Rows are points. Before rounding, the points of a table are all equally far from one centre. They may lie mostly on one side of it. Write the centre, to within rounding.

Points (9 x 2):
29.0, -6.3
32.4, 6.1
5.1, -15.8
28.3, -7.3
15.1, -16.0
16.2, 26.8
21.9, -13.3
31.0, -2.4
32.4, 6.6
Centre: 10.4, 5.5

Points (12 x 6):
-6.1, 22.2, -24.9, 7.9, -4.0, -3.3
-15.5, 45.1, -0.7, -12.2, 2.5, 14.0
-13.5, 4.4, -10.7, 13.2, 22.2, 6.5
-38.2, 24.4, 0.9, -17.9, 12.1, -17.2
-28.1, 25.7, 9.0, 5.5, 19.4, -3.2
-28.6, 33.1, -20.6, -31.4, 3.8, -2.0
-22.6, 43.1, -2.7, -6.4, -2.1, -4.3
-20.8, 30.8, -0.9, 1.5, 4.2, -25.3
-15.5, 41.3, -26.8, -11.1, 19.0, -3.9
-17.7, 24.7, -25.5, -5.5, -4.7, -19.1
-2.6, 48.0, -9.4, -0.6, 7.5, 0.1
-8.2, 45.5, -17.7, -22.8, -4.1, -9.5
Centre: -4.2, 15.3, -3.5, -18.2, 12.0, -3.4
